Every row gives one point. The points of each table are mixes of a few directions, plus a little noise. Count the directions of each table, and those that both share. Where both have some left over, give the other angles between the two spaces (their principal angles), to ten degrees, smallest first.

First, 6 rows:
| -0.25 |  0.61 |
| -0.27 |  0.63 |
|  0.18 | -0.37 |
|  0.17 | -0.46 |
|  0.08 | -0.25 |
|  0.07 | -0.16 |
Second, 4 rows:
|  0.19 | -0.02 |
| -0.72 |  0.09 |
| -0.07 |  0.01 |
|  0.59 | -0.08 |
Directions: first 1, second 1, shared 0; angles 60

First, 5 rows:
|  0.38 |  0.48 |  0.15 | -0.03 |
|  0.27 | -0.54 |  0.56 |  0.56 |
| -0.29 | -0.06 | -0.26 | -0.17 |
|  0.04 | -0.11 |  0.09 |  0.10 |
| -0.40 |  0.23 | -0.53 | -0.46 |
Second:
|  0.41 | -0.17 |  0.22 | -0.09 |
| -0.07 |  0.37 | -0.27 |  1.25 |
| -0.40 |  0.04 | -0.09 | -0.46 |
|  0.03 | -0.10 |  0.03 | -0.20 |
|  0.14 | -0.02 |  0.08 |  0.06 |
|  0.25 |  0.25 |  0.38 | -0.11 |
| -0.35 | -0.33 | -0.30 | -0.43 |
Directions: first 2, second 3, shared 1; angles 50

First (10 x 8):
| -0.08 | -0.16 |  0.10 | -0.26 |  0.10 | -0.11 |  0.24 |  0.11 |
| -0.13 | -0.27 |  0.09 | -0.61 |  0.11 | -0.21 |  0.20 |  0.40 |
| -0.05 |  1.04 | -0.72 | -0.48 | -0.07 |  0.05 | -0.50 | -0.23 |
|  0.21 | -0.19 |  0.11 |  0.62 | -0.15 |  0.15 | -0.28 | -0.03 |
|  0.44 | -0.29 |  0.08 |  0.48 | -0.08 |  0.06 | -0.03 | -0.09 |
| -0.88 | -0.54 |  0.71 |  0.16 |  0.00 |  0.06 |  0.03 |  0.52 |
|  0.63 | -0.36 |  0.02 |  0.36 | -0.04 | -0.01 |  0.05 | -0.08 |
|  0.06 |  0.78 | -0.55 | -0.19 | -0.09 |  0.08 | -0.45 | -0.23 |
| -0.10 | -0.03 |  0.01 | -0.63 |  0.26 | -0.24 |  0.66 | -0.09 |
| -0.11 |  0.02 |  0.17 |  0.53 | -0.03 |  0.16 |  0.06 | -0.30 |
Second:
| -0.42 |  0.03 |  0.46 |  0.08 | -0.32 | -0.30 | -0.33 | -0.17 |
|  0.56 | -0.05 | -0.64 | -0.09 |  0.44 |  0.41 |  0.46 |  0.21 |
|  0.23 | -0.03 | -0.24 | -0.04 |  0.18 |  0.18 |  0.17 |  0.10 |
| -0.08 |  0.00 |  0.09 |  0.01 | -0.06 | -0.07 | -0.07 | -0.02 |
| -0.85 |  0.07 |  0.94 |  0.14 | -0.64 | -0.61 | -0.67 | -0.33 |
|  0.01 |  0.00 | -0.03 |  0.01 |  0.02 |  0.01 |  0.00 |  0.00 |
|  0.54 | -0.05 | -0.59 | -0.08 |  0.41 |  0.38 |  0.42 |  0.19 |
Directions: first 4, second 1, shared 0; angles 50

First (8 x 11):
|  0.03 | -0.15 |  0.11 | -0.12 | -0.40 | -0.15 | -0.08 | -0.01 | -0.14 |  0.21 |  0.58 |
| -0.31 |  0.11 |  0.22 | -0.20 |  0.33 |  0.04 |  0.17 | -0.32 | -0.26 |  0.09 | -0.52 |
|  0.06 | -0.31 | -0.67 |  0.57 |  0.06 | -0.36 |  0.59 |  0.02 | -0.09 |  0.20 | -0.30 |
| -0.12 |  0.28 |  0.02 | -0.21 | -0.02 |  0.40 | -0.13 |  0.23 |  0.30 | -0.54 | -0.40 |
| -0.30 |  0.22 |  0.52 | -0.48 |  0.22 |  0.09 |  0.05 | -0.55 | -0.33 |  0.11 | -0.40 |
|  0.56 | -0.12 | -0.18 |  0.29 | -0.07 | -0.32 |  0.20 | -0.37 |  0.06 |  0.25 |  0.26 |
|  0.03 |  0.11 |  0.70 | -0.27 |  0.15 |  0.38 | -1.09 |  0.52 |  0.18 | -0.01 |  0.91 |
|  0.09 | -0.16 | -0.70 |  0.43 | -0.25 | -0.04 |  0.30 |  0.47 |  0.28 | -0.30 | -0.11 |
Second (9 x 11):
|  0.00 |  0.00 |  0.00 |  0.01 |  0.00 |  0.00 |  0.00 |  0.00 |  0.00 |  0.00 |  0.00 |
|  0.08 |  0.08 |  0.03 | -0.06 | -0.11 |  0.12 | -0.17 |  0.13 |  0.17 | -0.17 |  0.13 |
|  0.02 |  0.02 |  0.01 | -0.01 | -0.02 |  0.03 | -0.03 |  0.03 |  0.03 | -0.04 |  0.02 |
| -0.21 | -0.18 | -0.08 |  0.14 |  0.28 | -0.30 |  0.41 | -0.32 | -0.41 |  0.43 | -0.33 |
| -0.14 | -0.12 | -0.05 |  0.09 |  0.17 | -0.19 |  0.26 | -0.20 | -0.26 |  0.29 | -0.21 |
| -0.40 | -0.35 | -0.15 |  0.26 |  0.51 | -0.55 |  0.75 | -0.59 | -0.75 |  0.80 | -0.61 |
| -0.11 | -0.10 | -0.04 |  0.07 |  0.14 | -0.15 |  0.20 | -0.16 | -0.20 |  0.21 | -0.16 |
|  0.34 |  0.29 |  0.13 | -0.23 | -0.43 |  0.47 | -0.65 |  0.49 |  0.64 | -0.68 |  0.51 |
|  0.42 |  0.36 |  0.15 | -0.28 | -0.54 |  0.58 | -0.79 |  0.62 |  0.79 | -0.84 |  0.64 |
Directions: first 5, second 1, shared 1
